Every row gives one point. The points of each table are mixes of a few directions, plus a little noise. How many directions does each table use, and how many do they share? Where both have some left over, give the other angles between the two spaces (their principal angles), to ten degrees, smallest first.

First (7 x 2)
44; 49
-34; -37
-3; -3
-7; -8
-4; -5
-58; -64
62; 69
Second (7 x 2)
-10; -10
-18; -21
8; 10
-47; -52
86; 96
-15; -18
-3; -5
Directions: first 1, second 1, shared 1

First (4 x 3)
9; 8; -31
-47; 48; -71
13; -36; 76
25; -21; 27
Second (5 x 3)
-45; 27; -21
57; -35; 27
-85; 54; -40
29; -19; 14
44; -29; 21
Directions: first 2, second 1, shared 1

First (8 x 4)
8; -32; 34; -34
-57; -38; -10; -17
119; 6; -3; 95
-43; 44; -11; -33
-1; -21; 7; -4
-21; 71; -39; 18
-43; -5; -26; 8
39; -24; 47; -32
Second (8 x 4)
-38; -13; 38; 2
-124; -40; 125; 4
69; 22; -71; -4
8; 3; -7; 0
35; 12; -36; -1
-7; -3; 7; 0
33; 10; -32; -2
25; 8; -25; -1
Directions: first 3, second 1, shared 0; angles 50

First (9 x 6)
-61; 44; 31; 68; -20; 32
78; 25; 76; -66; -52; -12
53; 81; -106; -1; 20; 7
25; -19; 14; -32; 15; -25
-55; -24; -72; 44; 80; -15
3; -14; 26; -13; -12; -2
13; -32; -27; -22; 12; -9
-9; -44; -6; -9; -21; 13
-49; -18; 64; 28; -22; 13
Second (9 x 6)
11; 31; -28; 8; -33; 29
11; -68; 15; -41; 3; -20
13; -48; 7; -33; -40; 13
-3; -8; 8; -2; 0; -2
12; -27; 4; -21; -109; 63
-24; 33; 19; 32; 19; -5
3; 45; -32; 19; 43; -14
36; -68; -30; -60; 44; -43
-61; 109; 36; 96; 72; -21
Directions: first 4, second 3, shared 3

First (9 x 8)
-9; -11; -7; 72; 74; -3; 24; 109
10; 10; 6; -73; -75; 3; -27; -112
-13; -13; -8; 100; 103; -5; 34; 152
2; 1; 0; -12; -13; 0; -5; -19
4; 4; 3; -21; -22; 1; -7; -32
-1; -2; -1; 10; 9; -1; 4; 13
0; -1; -1; 0; -1; 0; 0; 0
10; 9; 5; -68; -72; 2; -23; -105
1; 1; -1; -5; -5; -1; -3; -8
Second (8 x 8)
-33; -76; 18; -32; -103; 45; 36; -35
51; -17; -18; 30; -23; -20; -14; -4
2; -7; 29; -12; 11; -69; 2; -91
13; -4; -5; 4; 64; 49; 23; 83
-28; 71; -16; 75; 54; 22; -15; 14
-8; 13; -17; -15; 6; 46; -2; 75
26; 47; -34; -26; -29; -44; -62; 33
-21; -29; 42; -24; 20; -29; 32; -74
Directions: first 1, second 5, shared 0; angles 30

First (8 x 8)
46; -9; -3; -19; 3; -1; -51; 23
58; -19; 10; -39; 10; -13; -67; 16
-62; -40; 89; -75; 35; -75; 23; -105
61; -1; -21; -2; -5; 15; -55; 46
-42; 0; 14; 2; 4; -10; 37; -32
-59; 48; -60; 95; -32; 56; 89; 25
27; 9; -27; 19; -8; 22; -15; 34
-29; 10; -7; 21; -5; 7; 34; -8
Second (7 x 8)
72; -3; -20; -9; -3; 14; -66; 49
-9; -52; 91; -102; 40; -81; -32; -83
44; -22; 22; -46; 13; -22; -57; 1
-8; 11; -15; 21; -8; 14; 15; 9
-23; 34; -49; 67; -24; 45; 48; 32
-34; 1; 10; 4; 1; -7; 31; -23
-41; 32; -38; 63; -20; 36; 61; 15
Directions: first 2, second 2, shared 2

First (10 x 9)
51; 6; -3; 15; -13; -39; -15; 32; -10
-9; -3; -2; -15; 10; -3; -6; 9; 24
-62; -132; -61; -73; 57; 26; -56; -20; -47
-107; -66; -22; -52; 40; 83; 11; -73; -14
-11; 16; 12; 15; -12; 23; 24; -28; -15
42; 84; 45; 69; -51; 1; 54; -14; -7
-8; -8; -12; -35; 24; -28; -31; 39; 55
98; 68; 23; 48; -37; -74; -6; 68; 24
1; -5; -3; -7; 3; -6; -8; 7; 3
7; 37; 22; 35; -23; 16; 35; -23; -12
Second (10 x 9)
-39; -31; 124; -41; -39; -15; -4; -121; -4
-4; 29; 11; -29; -26; -63; -16; -13; -14
16; 88; 28; 39; -12; -28; 151; -55; -12
-7; -16; 7; -22; -9; -15; -44; 0; -2
-12; -70; 1; -6; 18; 57; -64; 15; 15
7; -32; -42; 13; 26; 43; -34; 51; 11
28; 47; -67; 33; 18; -7; 43; 56; -2
0; -40; -26; 3; 18; 39; -44; 36; 11
19; 70; -43; -2; -12; -70; 23; 32; -17
-6; -44; 7; 12; 18; 59; -10; 0; 14
Directions: first 3, second 3, shared 0; angles 30, 50, 90

First (8 x 11)
90; -33; -91; -68; -98; -35; -18; -58; -51; 61; -73
13; -5; -13; -9; -15; -6; -2; -8; -9; 8; -11
-50; 19; 51; 39; 54; 19; 9; 33; 28; -33; 40
-50; 20; 53; 40; 57; 19; 10; 34; 30; -36; 43
-22; 10; 22; 16; 24; 8; 5; 15; 12; -15; 18
-27; 10; 26; 20; 28; 10; 6; 17; 14; -18; 20
-42; 15; 42; 29; 43; 16; 8; 26; 23; -28; 33
88; -32; -89; -68; -97; -35; -15; -57; -50; 60; -72
Second (10 x 11)
68; -16; -57; -60; -43; -14; -5; -38; -50; 48; -59
15; 33; 46; 88; 29; -50; 61; -14; -46; -14; 52
-74; 8; 4; -39; 96; 64; -2; 21; 19; 29; -2
-84; -32; -73; -53; -10; 34; -37; -10; 57; 51; -9
-108; -6; 4; 46; 8; 9; -11; 15; 78; -15; 63
-25; 10; 36; -23; 59; 50; -11; 38; 21; -20; -6
25; -4; 8; 14; -39; -16; -8; 3; 7; -27; 1
-5; -10; -49; -14; -16; -16; 7; -34; -17; 49; -9
80; 3; 38; -5; -36; -8; -13; 20; -15; -52; -26
110; 16; 47; 45; -48; -53; 25; -4; -54; -49; -2
Directions: first 1, second 4, shared 1

First (9 x 12)
-72; 150; 62; 155; 62; 112; 70; 60; 33; 83; -92; -30
20; -54; -24; -17; -12; -24; -18; -17; -5; -3; 21; -21
-19; 66; 29; -7; 8; 18; 17; 17; 2; -14; -17; 47
32; -76; -32; -51; -24; -45; -31; -27; -13; -23; 38; -7
7; -56; -27; 65; 8; 9; -4; -8; 7; 52; -4; -87
-12; 39; 17; 2; 6; 13; 12; 11; 2; -5; -12; 23
2; 4; 2; -19; -4; -7; -2; -1; -3; -13; 5; 17
21; -36; -14; -63; -22; -38; -22; -17; -12; -37; 30; 27
22; -36; -14; -65; -22; -38; -22; -17; -13; -39; 31; 30
Second (10 x 12)
-21; 33; 12; 63; 20; 36; 20; 17; 12; 38; -28; -31
-9; 14; 4; 27; 9; 16; 9; 7; 5; 16; -13; -14
-6; 10; 4; 19; 6; 11; 6; 5; 4; 12; -9; -9
58; -93; -36; -183; -61; -106; -59; -48; -35; -109; 84; 88
-22; 36; 14; 71; 23; 41; 23; 18; 12; 42; -32; -34
-6; 10; 4; 22; 8; 13; 7; 6; 5; 12; -9; -9
39; -63; -23; -121; -40; -71; -39; -31; -24; -73; 56; 58
-28; 44; 16; 85; 28; 49; 27; 22; 16; 52; -39; -41
-15; 24; 8; 45; 15; 26; 14; 12; 8; 28; -21; -22
9; -15; -5; -28; -10; -18; -10; -8; -6; -17; 13; 13
Directions: first 2, second 1, shared 1

First (10 x 14)
3; 39; -23; 80; -33; 35; 59; 50; 51; -8; 29; -41; -3; 123
13; -9; 8; 24; 22; -6; 48; 5; -14; -5; -10; 21; -25; -19
7; -26; 24; -75; -1; -1; -51; -2; -38; 17; -8; 19; 24; -85
-21; 14; 40; 3; 39; 23; -24; 26; 4; -13; -4; 34; -15; -30
-17; -14; 14; -7; 60; -32; -15; -52; -21; -12; -28; 49; -35; -69
-6; 36; -37; 7; -81; 37; -32; 33; 57; 9; 40; -78; 53; 126
52; -62; -68; -23; -38; -78; 69; -95; -52; 25; -14; -30; 0; -21
48; -35; 17; -28; -26; 17; 55; 59; -46; 26; 4; 10; 14; -53
-74; 42; -9; 10; 49; -24; -111; -90; 53; -34; -12; 5; -19; 34
-3; 13; 34; 7; 9; 38; 1; 60; 7; -3; 6; 16; 1; -5
Second (10 x 14)
-59; 50; 26; 75; 89; 0; -18; -29; 48; -49; -17; 45; -61; 27
-44; 25; 38; 16; 66; 4; -45; -14; 17; -29; -16; 46; -33; -24
4; -1; -58; -10; -49; -31; -16; -57; 18; 8; 11; -55; 25; 61
46; -24; 10; -37; -60; 33; 35; 80; -28; 33; 17; -20; 40; -17
49; -19; 23; -34; -65; 53; 40; 114; -27; 35; 22; -18; 49; -15
65; -52; 2; -45; -50; 7; 67; 53; -61; 38; 6; -6; 29; -58
-55; 38; 16; 20; 55; -3; -72; -39; 38; -31; -11; 25; -25; 13
5; -18; -54; -29; -36; -46; -25; -77; -3; 13; 1; -41; 21; 22
37; -32; 14; -39; -25; 13; 28; 47; -43; 25; 4; 5; 21; -55
-45; 33; -13; 77; 72; -36; 9; -76; 39; -44; -18; 22; -66; 48
Directions: first 4, second 4, shared 4

First (8 x 18)
-37; 9; 29; 16; -34; 74; -28; 6; -19; 23; -41; -42; 26; -51; 64; 5; -33; 29
25; -6; -13; 9; 24; 19; -6; -22; 20; -44; -29; -12; 10; 53; -23; -23; 38; 12
-23; 22; 18; -35; -29; -53; 28; 30; -64; 39; 87; 16; 22; -89; 37; 44; -23; -24
-4; -2; -7; -20; -5; -83; 27; 25; 0; 45; 63; 53; -46; -23; -26; 23; -31; -39
27; -7; -16; 8; 26; 12; -4; -22; 23; -43; -26; -7; 5; 57; -28; -24; 38; 9
48; -2; -18; 14; 45; 59; -12; -49; 14; -105; -55; -46; 58; 91; -22; -44; 93; 35
-70; 7; 39; 6; -65; 20; -17; 43; -22; 104; 2; 0; -29; -112; 71; 37; -105; -1
35; -19; -32; 3; 36; -48; 12; -11; 49; -20; 0; 38; -47; 75; -72; -20; 23; -19
Second (9 x 18)
-8; -26; 24; -18; -5; -33; 34; 31; -23; 21; 51; 19; -5; 5; -73; -13; 33; -12
2; 78; -76; -7; -11; 42; -50; -61; -7; -71; 9; -30; 41; 18; 73; 78; -30; 19
3; 103; -92; -14; 34; 28; -74; -26; 60; -77; -36; 9; -19; 80; 12; 63; -86; -31
-34; -9; 27; 6; -43; 107; 1; 20; 0; -18; -66; -103; 18; 60; -42; -12; 26; 37
38; 22; -43; 19; 58; 14; -55; -62; 20; -65; -16; 45; 34; 23; 30; -16; 17; 15
28; -57; 41; 14; -11; -47; 69; 4; -9; 42; -17; -32; -14; -52; 54; -28; 30; 3
-24; -32; 43; 18; -1; 19; -21; 13; -18; 44; 6; 41; 8; -48; -13; -36; 3; 16
-5; -37; 41; -1; -22; -55; 49; 38; -12; 74; 16; 8; -34; -64; 19; -9; -17; -18
2; -41; 40; -17; 3; -76; 54; 44; -17; 52; 54; 41; -30; -22; -62; -25; 21; -31
Directions: first 3, second 6, shared 2; angles 30

First (11 x 20)
9; -2; 18; 32; 45; 3; -2; -14; 11; -65; -43; -33; -8; 5; -8; 30; 42; 14; -34; -6
-30; 3; -52; -102; -121; -3; 6; 43; -38; 172; 120; 85; 40; -7; 15; -85; -128; -46; 90; 23
-7; -11; 6; -27; 15; 13; -17; 4; -20; -23; 12; -16; 35; 18; -14; 6; -23; -9; -6; 3
11; -4; 22; 33; 54; 9; -9; -16; 9; -77; -46; -41; -4; 8; -11; 36; 44; 16; -39; -8
24; 23; -2; 71; -19; -34; 34; -12; 49; 30; -39; 27; -84; -40; 31; 1; 66; 27; 3; -11
-4; -12; 9; -15; 31; 15; -17; -1; -16; -44; -3; -27; 34; 20; -18; 14; -8; -4; -17; -1
-16; -18; 0; -52; 9; 25; -24; 10; -34; -16; 30; -15; 62; 28; -22; -3; -50; -22; 0; 7
-9; -8; 0; -29; 1; 12; -11; 5; -18; -5; 17; -8; 30; 14; -11; -3; -27; -11; 1; 4
46; 50; -14; 137; -57; -74; 75; -20; 98; 92; -65; 70; -179; -88; 71; -12; 123; 53; 23; -19
-4; -8; 6; -13; 22; 14; -13; -1; -13; -31; 0; -19; 26; 14; -13; 9; -8; -4; -11; 2
-13; -15; 9; -35; 25; 22; -24; 2; -28; -37; 13; -25; 50; 27; -22; 7; -31; -12; -11; 5
Second (11 x 20)
-33; -32; -21; 2; 46; 21; 25; 8; -15; 11; -19; 14; 9; -35; 1; 29; -34; -9; -38; 56
-2; -61; 68; -7; 16; -2; 15; 25; -3; 85; 7; 2; 19; -93; -37; -64; 59; -53; 25; 38
-48; -19; -15; -10; 53; 26; 42; -1; 15; 3; -5; 17; 0; -12; -10; 47; -52; 13; -38; 83
-7; -4; -68; 25; 45; 32; -12; -1; -28; -58; -56; 9; -25; 3; 13; 15; 31; -36; -63; 20
0; 39; -35; -35; -61; -17; -12; -10; -15; 11; 59; 19; 31; 71; 42; 40; -143; 52; 26; -51
15; 37; -91; 28; -17; 14; -48; -1; -54; -89; -55; -6; -5; 33; 44; 2; 32; -11; -25; -68
-32; -37; 37; 38; 59; 18; 37; 18; 4; -10; -66; -30; 11; -108; -27; -16; 109; -5; -11; 47
-12; 44; -47; -24; -14; 24; -11; -6; 19; -49; 4; 10; -27; 61; -14; -12; 26; 0; -2; 17
37; 42; 18; -26; -14; -5; -15; -33; 79; -19; 49; 15; -73; 114; -38; -10; 17; -2; 5; 20
73; -32; 94; 37; -48; -73; -28; 1; -29; 65; 19; -33; 39; -48; 32; -17; -11; 12; 51; -127
14; 20; 62; -27; -60; -35; 4; -2; 27; 46; 61; -12; 25; 13; -7; -16; -34; 41; 70; -39
Directions: first 2, second 6, shared 1; angles 70

First (10 x 24)
-4; -37; -54; -15; 14; 10; 22; -33; 14; 25; -52; -20; 11; 50; 26; -79; -24; -32; 36; -74; 9; -41; -3; -1
-5; -56; -80; -19; 22; 12; 35; -50; 19; 38; -76; -29; 16; 75; 37; -117; -34; -50; 54; -113; 12; -64; -6; -1
-2; -34; -47; -12; 13; 5; 19; -26; 10; 22; -44; -17; 9; 44; 23; -70; -21; -28; 33; -65; 6; -35; -3; 0
-3; -29; -37; -10; 11; 6; 16; -23; 9; 17; -36; -14; 8; 34; 19; -54; -15; -22; 23; -52; 5; -29; -1; -1
1; 10; 15; 2; -4; -2; -5; 6; -2; -8; 14; 6; -3; -14; -8; 20; 8; 9; -10; 19; -2; 12; 0; 0
-3; -38; -56; -17; 16; 8; 21; -33; 16; 29; -52; -20; 8; 50; 26; -82; -23; -35; 38; -76; 11; -43; 0; 0
7; 89; 124; 32; -33; -19; -52; 73; -32; -62; 122; 46; -24; -114; -61; 182; 53; 76; -85; 176; -19; 98; 7; -1
1; 28; 38; 11; -10; -6; -17; 24; -9; -19; 37; 16; -10; -37; -19; 57; 18; 25; -27; 54; -5; 31; 2; 0
3; 33; 47; 12; -12; -8; -20; 30; -12; -23; 44; 18; -8; -42; -23; 67; 18; 29; -32; 67; -9; 36; 1; -1
0; 33; 47; 12; -13; -7; -21; 27; -12; -23; 45; 19; -8; -42; -22; 69; 20; 29; -32; 66; -6; 35; 4; 0
Second (10 x 24)
-10; -30; -15; -14; 52; 47; -22; 8; -5; -42; -11; -8; -60; 27; 3; -88; -59; -11; 50; -1; -40; 0; -81; 49
-14; -3; 4; -9; 1; 26; -7; 31; -30; -36; 8; 11; -62; 3; 11; -42; -41; -9; 37; 8; -31; 10; -62; 36
7; 14; 16; 6; -6; -9; -5; 3; 4; -1; 17; 5; 14; -17; -12; 37; 19; 13; -20; 25; 5; 9; 19; -8
11; -20; 23; -2; 113; 47; -72; -4; 37; -63; 28; -17; -28; -10; -56; -25; -26; 37; -4; 84; -45; 35; -68; 46
-30; 61; 39; 7; -137; -30; 47; 78; -93; -3; 35; 55; -55; -40; 47; 66; 6; -15; 9; -4; 6; 20; 2; -9
-36; 0; -44; -15; -111; -13; 79; 31; -77; 32; -43; 23; -48; 39; 87; -65; -36; -68; 72; -117; 14; -42; -10; -1
7; 9; 3; 8; -16; -21; 10; -10; 12; 24; -1; -1; 37; -10; -3; 41; 31; 5; -26; -1; 21; -3; 45; -27
21; 15; -6; 16; -38; -56; 32; -42; 38; 74; -12; -11; 108; -12; -7; 88; 78; 7; -65; -24; 61; -21; 119; -73
8; -26; -32; -5; 25; -2; 7; -37; 29; 24; -32; -21; 33; 27; 0; -34; 3; -11; 5; -38; 14; -27; 19; -10
35; -22; 12; 10; 118; 11; -65; -53; 88; -12; 11; -39; 63; -9; -74; 26; 27; 50; -54; 70; -4; 17; 20; -2
Directions: first 1, second 3, shared 1

First (8 x 32)
-6; -9; 0; -5; 6; -20; 9; 15; 24; -2; 14; -20; 5; -15; -3; -31; -12; 7; -4; -7; 5; -3; -32; -15; -24; 6; -4; -4; -6; 15; 21; 2
26; 20; 20; 9; -32; 111; 1; -78; 3; 17; -86; 47; -1; 124; -48; 89; 86; -65; -23; -25; 4; -20; 34; 57; 55; 11; 57; -42; 78; -87; -118; 1
49; 9; -83; -76; 47; -30; 49; 42; -11; 1; -12; 43; -8; -27; 14; 55; 24; -20; 11; 59; -13; -71; 74; 31; -77; -9; -23; -6; -38; -37; -70; 55
0; 35; 79; 61; -36; -41; -29; -24; -87; 38; 7; -4; 14; -16; 32; 33; -101; 81; 29; -5; -40; 104; 26; -9; 82; -5; 49; 33; -4; 75; 56; -90
-23; -22; -24; -9; 18; -29; -6; 37; 21; -24; 42; -22; -7; -51; 15; -58; -7; 5; 2; 8; 13; -12; -26; -28; -31; -7; -46; 16; -33; 19; 50; 23
-40; -44; 4; -2; 10; -26; 19; 32; 114; -23; 43; -83; 14; -22; -30; -132; -5; -3; -32; -47; 39; -20; -143; -55; -73; 27; -20; -25; 5; 28; 67; 15
-3; 20; 49; 43; -31; 19; -30; -37; -48; 17; -15; 12; 2; 23; 6; 34; -24; 21; 10; -11; -15; 54; 23; 8; 72; -4; 31; 12; 19; 15; 8; -46
-2; -8; -44; -21; 17; 16; -12; 13; -13; -23; 6; 28; -19; -16; 14; 11; 39; -26; 7; 28; 7; -31; 44; 10; -4; -19; -43; 15; -21; -28; -14; 39
Second (11 x 32)
46; 44; -57; 0; -60; 64; -113; -23; 24; 2; 10; -19; -16; -131; 5; -7; -34; -17; 34; 35; -41; 93; -5; -19; -14; -28; -81; 63; -31; -58; 126; 75
-12; -22; 37; -20; 44; -12; 69; 18; 4; -6; -25; -4; 36; 79; -8; -5; 29; -7; -23; -32; 25; -51; -5; -5; 4; 24; 61; -56; 30; 17; -59; -25
-56; -17; -7; 58; -23; -72; 2; -15; -63; 17; 57; 55; -95; -2; 21; 31; -26; 50; -1; 31; 0; -21; 25; 46; 15; -20; -32; 56; -36; 56; -54; -69
-17; -5; -5; 19; -10; -20; -4; -6; -18; 3; 18; 16; -29; -3; 6; 12; -10; 16; 0; 12; -2; -5; 7; 15; 4; -8; -12; 21; -14; 19; -16; -19
-23; 1; -17; 35; -26; -34; -24; -15; -32; 9; 39; 29; -59; -26; 15; 18; -22; 31; 6; 26; -8; 5; 14; 24; 4; -23; -39; 48; -29; 23; -5; -26
-56; -34; 26; 30; 20; -73; 60; 5; -45; 7; 26; 37; -47; 72; 11; 20; 4; 36; -19; -2; 22; -65; 15; 35; 16; 3; 24; -2; -4; 61; -95; -78
13; 7; -4; -8; 0; 18; -8; 1; 11; 0; -7; -9; 12; -12; -2; -7; 0; -9; 5; -1; -2; 10; -5; -9; -4; 1; -1; -3; 2; -13; 18; 15
-42; -8; -10; 43; -23; -51; -9; -11; -47; 12; 43; 42; -71; -10; 14; 22; -23; 39; -2; 26; -2; -13; 15; 34; 9; -19; -30; 45; -27; 36; -31; -50
53; 25; -9; -40; 3; 68; -33; 4; 47; -8; -35; -42; 60; -36; -13; -24; 9; -41; 13; -10; -10; 43; -19; -35; -16; 6; 2; -20; 17; -51; 70; 66
22; -22; 63; -74; 88; 26; 107; 43; 49; -21; -80; -47; 128; 129; -30; -34; 64; -49; -34; -73; 40; -67; -25; -38; -3; 59; 119; -128; 77; -13; -61; 8
71; 33; -20; -51; -5; 95; -54; 1; 67; -9; -48; -61; 81; -61; -17; -33; 8; -57; 20; -13; -16; 64; -26; -48; -21; 5; -4; -23; 21; -79; 110; 98
Directions: first 4, second 2, shared 0; angles 40, 70
